Each row is a point. Each copy is the shape, with its points in the same order, turned, moved and blurred by noise. Say if it was mirrored as well.

Shape (6 x 2):
[[ 24   5]
 [ 15  54]
 [-12  -6]
 [ 28 -55]
 [  4 -44]
 [ -7  -1]]
Copy 1 (6 x 2):
[[-24  26]
 [ 36  22]
 [-16 -23]
 [-81   0]
 [-49 -11]
 [-12 -14]]
Copy 1 is: mirrored
Copy 2 (6 x 2):
[[ 19  11]
 [ -4  60]
 [-10 -11]
 [ 46 -46]
 [ 20 -44]
 [ -8  -4]]
Copy 2 is: only turned

Shape (7 x 3):
[[-12  22  42]
 [-24 -15   3]
 [  7  17  11]
 [ 58 -39  24]
 [ 14  37 -11]
 [ 21 -73  -5]
 [-21  25  -9]]
Copy 1 (7 x 3):
[[  5  32  42]
 [ -9  -1   6]
 [ 27  24  13]
 [ 68 -40  28]
 [ 35  43  -8]
 [ 19 -66   0]
 [  1  34  -4]]
Copy 1 is: only turned
Copy 2 (7 x 3):
[[ -7  25  32]
 [ 16 -15   5]
 [  2  26  -3]
 [ 78  44  -4]
 [-11  33 -27]
 [ 87 -12 -12]
 [-19   0 -12]]
Copy 2 is: only turned

Shape (8 x 4):
[[-16  -2  27  74]
 [-19  -8   6 -12]
 [ 12  37 -12 -42]
 [ -4 -27  25 -53]
 [  8  11   8 -30]
 [ -5 -13 -27 -34]
 [ -1  -3   2 -38]
 [ 66 -22   9  53]]
Copy 1 (8 x 4):
[[-15  36  13 -81]
 [ -3 -17  15 -14]
 [ -2   9  20  46]
 [ 35 -44  21   3]
 [ 13   0  25  15]
 [  1 -22  -9  17]
 [ 13 -19  12  16]
 [ 49  57 -30 -50]]
Copy 1 is: mirrored
Copy 2 (8 x 4):
[[-11 -24 -43 -62]
 [-42  -5  21  -3]
 [ 10  34   9  29]
 [-32   3  62   9]
 [ -6  13  20  10]
 [-23  -6  16  45]
 [-21  10  27  17]
 [ 54 -61   0 -35]]
Copy 2 is: mirrored
Copy 3 (8 x 4):
[[ 57 -14  35  17]
 [ 10 -17 -18 -24]
 [-19  34 -44 -14]
 [  8 -14 -35 -71]
 [ -4  17 -32 -38]
 [ -4 -15 -58 -25]
 [ -4  -8 -41 -40]
 [100  26 -28   3]]
Copy 3 is: only turned

Shape (12 x 6):
[[-89  77  -9  34  66 -24]
 [  6  10 -43  22  11 -19]
 [ -8   0  17  -6  -5   5]
 [  0  28  17 -15  -4  13]
 [ 59 -36  16  36   4   7]
 [  6  12 -11  19 -42  -1]
 [ 41 -25  16   7  25   9]
 [-37  42 -14   8   2  20]
 [  5 -43  16 -50 -51  -2]
 [ 20  39   6  21  30  58]
 [ 10  47  11  -7 -32 -25]
 [ 43  54 -49 -24 -43   4]]
Copy 1 (12 x 6):
[[-44 -66 -69  21 -34 -66]
 [ 46 -25 -21  19   0   5]
 [  2   6  10  -8  26  -5]
 [ -7  12 -13 -17  12  11]
 [ 42  27  34  51  37  15]
 [ 20 -12  22  -6  -9  29]
 [ 30  26   9  35  48   1]
 [-23 -38 -25  -6   6   7]
 [ 36  26  46 -55  42   7]
 [-28   5 -33  44  33  32]
 [  6  16  -4 -16 -36   9]
 [ 39  15 -36 -29 -20  70]]
Copy 1 is: only turned
Copy 2 (12 x 6):
[[-84  -4  48  -1  -7 -86]
 [ -1  26 -23 -21  -6 -29]
 [ -6 -13  20  15   9  17]
 [-22 -19  18  -2  23  27]
 [ 41 -18 -46  35  20  12]
 [  0 -20 -19 -23 -13  19]
 [ 24   2 -15  39  38   9]
 [-59   0  13 -11  -7   5]
 [ 58  -5  38   4 -13  67]
 [-57  -6 -30  32  40  18]
 [ -6 -29  15 -44  22  11]
 [-15  28 -20 -65  29  47]]
Copy 2 is: mirrored
Copy 3 (12 x 6):
[[-92 -68   6 -77 -12  12]
 [-14  -8 -30 -15 -21 -41]
 [ 15 -14  12   3 -16   8]
 [ 13   8  10 -21  -4   9]
 [ 58 -29 -42  36  18 -24]
 [ 15  12 -36 -10 -35   9]
 [ 34 -29 -10  16  27 -22]
 [-35  -2   2 -25 -12  17]
 [ 52  15  32  43 -54  -6]
 [ -9   5 -13 -15  57  19]
 [ 38   4  -5 -51 -36   5]
 [ 22  66 -20 -41 -21 -30]]
Copy 3 is: mirrored
Copy 4 (12 x 6):
[[-92   3  16 -11 111 -10]
 [  3  11 -31 -27  36  21]
 [ -7  -5  13   4  -6  -5]
 [-23  10  24 -10 -13   1]
 [ 62  -9  17   0  -4  49]
 [ -5  21 -25  13 -11  27]
 [ 43 -15  28 -20   3  23]
 [-58  -3  -5  -8  17   9]
 [ 28  -2 -11  16 -58 -39]
 [-32 -15  40 -37   1  59]
 [-19  57   5   4  -7   1]
 [-19  59 -36 -45 -41  26]]
Copy 4 is: only turned
